Rows are points. Each copy is the shape, with its points in the same order, stretched, turned, moved and blurred by noise. Is it also mirrored, or only turned?

Shape, 6 rows:
[[ 49  60 -16]
 [ 39 -13 -14]
 [ 31   1  18]
 [-68 -31 -73]
 [-27  14  18]
 [-44 -14  40]]
Copy 1:
[[-12  83   8]
 [ 15  37 -44]
 [ 36  36 -33]
 [-68 -92 -20]
 [ 22 -20   2]
 [ 43 -49 -14]]
Copy 1 is: only turned
Copy 2, 6 rows:
[[ 15  28 -61]
 [-26 -23 -44]
 [ 16 -29 -25]
 [-76  22  68]
 [ 32 -10  39]
 [ 41 -45  67]]
Copy 2 is: only turned
Copy 3:
[[-53  37  71]
 [ 18  -7  49]
 [ 13  21  35]
 [-12 -91 -78]
 [ -4  26 -26]
 [ 34  30 -41]]
Copy 3 is: mirrored

Shape, 11 rows:
[[ -1  -6 -20 -35 -14  41]
 [ 41  70 -35  42  37  30]
 [-57 -20  38  37  18 -20]
 [ -4  23 -26 -29 -44  -5]
 [-69 -14 -33  47   7 -33]
 [ 17  54 -18 -11  34  76]
 [  2  17  44 -16  28  11]
 [ 64   6 -20  13  16  18]
 [ 28  10  -6 -50  46  14]
 [ 30 -63  26 -30 -22  -3]
 [-95  -6  12  41  15 -31]]
Copy 1 (11 x 6):
[[ 11  -1 -47   2  21 -42]
 [  7   9 -55  73 -62  30]
 [  2 -24   7 -41   7  78]
 [  1 -46 -16  15  41 -56]
 [ 26 -94 -41 -29  13  47]
 [-17  50 -94  41 -26 -13]
 [-28  23  13 -17 -15  23]
 [ 19  -4 -10  26 -55 -29]
 [-33 -15 -50 -23 -44 -21]
 [ 11 -15  50 -48   8 -49]
 [  9 -66 -19 -48  29  90]]
Copy 1 is: mirrored
Copy 2:
[[-21 -28 -23 -22  39 -72]
 [-50   6  37  73  30 -60]
 [ 26  24 -30  -7   8  49]
 [-38 -12 -36 -18  -7 -59]
 [ 36  73 -37   9 -18  17]
 [-65 -23  13  37  83 -86]
 [-42 -24   9 -10  45  -5]
 [-12 -27  35  20  11 -54]
 [-47  -5  42 -23  49 -54]
 [ 22 -56  -6 -61  -1 -19]
 [ 22  64 -51  -1   4  48]]
Copy 2 is: mirrored

Shape:
[[  4  28   9  -1 -30   2  31 -11  14]
 [ 14 -38   1 -16  16  65  17   0  -8]
 [ 17   7   6  -8   9  -9 -12 -31   0]
 [ 14   8   6  34   1  10 -16  16   0]
 [-15  22 -38  -3  -5 -36 -22  19 -12]
 [ 19  15 -22 -22 -11 -21  -4  -9  13]
 [-49  24  14  11  20   6  14 -95  15]
 [-16 -16 -14 -11  -6 -34   5  21 -37]
 [-24 -12   3 -22 -21 -32 -23   9  -2]
 [ 10  -9  -3 -20  18 -40  -6  23  23]
 [-29  22  10 -17  -1  -8   1 -17  -8]
 [ 20  34  16 -18 -13 -14  11   8   0]
 [ 21 -60  18  16  10  -5 -15   9   3]]
Copy 1, 13 rows:
[[ 14   0  15   1  11   3  34 -44 -21]
 [ 40 -33  22  35 -19 -11  39  23  -8]
 [-20 -11   0 -14   9  27   5  -1   6]
 [ -7 -13   2  22   3 -24  -3 -26   1]
 [-38  25 -35 -10  -6  -7 -12   2 -12]
 [-28   7 -18 -15 -13  20  15 -16  -4]
 [ 16  20  63 -35  78  51  14  40 -24]
 [-21 -10 -32  -8 -31 -13 -15   0 -35]
 [-12  17  -9 -31 -24  24 -30  -7  -3]
 [-42  -9 -15 -41 -35   0  -2 -11  10]
 [ 15   7   6 -29  21  10   6   5 -19]
 [ -1 -15 -15  -7  -7  -9  24 -42  -7]
 [-31 -38   7   7 -47   7 -28 -10  10]]
Copy 1 is: only turned
Copy 2 (13 x 9):
[[ 14  29  47 -13   1   8 -33 -10 -20]
 [-12 -39   1  23  70 -21 -15  -3  20]
 [ 39   7  -4  21  -8  27  -6 -28  -8]
 [ 19 -12  36  13  -1  12  -2  16  13]
 [ -4 -13   2 -16 -50  31  15  23 -29]
 [ 32  15  11 -17 -16  23   4  -9 -36]
 [-30  10  20  74 -17  19 -10 -89 -11]
 [  5 -36  -6 -21 -33  17 -14  -2  -1]
 [ -3 -10 -10 -24 -31  38  27 -13  14]
 [ 34   0 -14 -11 -29  -9  15 -18 -14]
 [-15   6 -10  13 -25  19 -16 -13  -8]
 [ 38  35   4 -14 -14  10 -35  12 -23]
 [ 40 -43  16   8  15   7  25 -41  48]]
Copy 2 is: only turned
Copy 3 (13 x 9):
[[  3  10   4 -31 -26   3  -1 -18 -28]
 [ 13 -20 -16   1  62  21 -14 -14 -16]
 [  5  -9  22 -12 -12 -13   6   8 -33]
 [-12   3  30 -20  13   3  26  -7   6]
 [-13  24  17  -7 -44 -21  23  27  25]
 [ 12   7   8 -30 -25 -13   5  24 -12]
 [-50  10   6  19 -50 -61 -10 -19 -82]
 [ -5 -14  17  -1 -31  13  10  13  39]
 [-18  -3   8   1 -39  22  26  21   6]
 [ -8  -4  25 -39 -17   9  -6  41  14]
 [-10  12  13  10 -38  -4  -2  -3 -24]
 [ 25   6  29 -33 -22  18  -4  -4 -17]
 [-23 -47  23 -21  26  26  22  14  17]]
Copy 3 is: mirrored
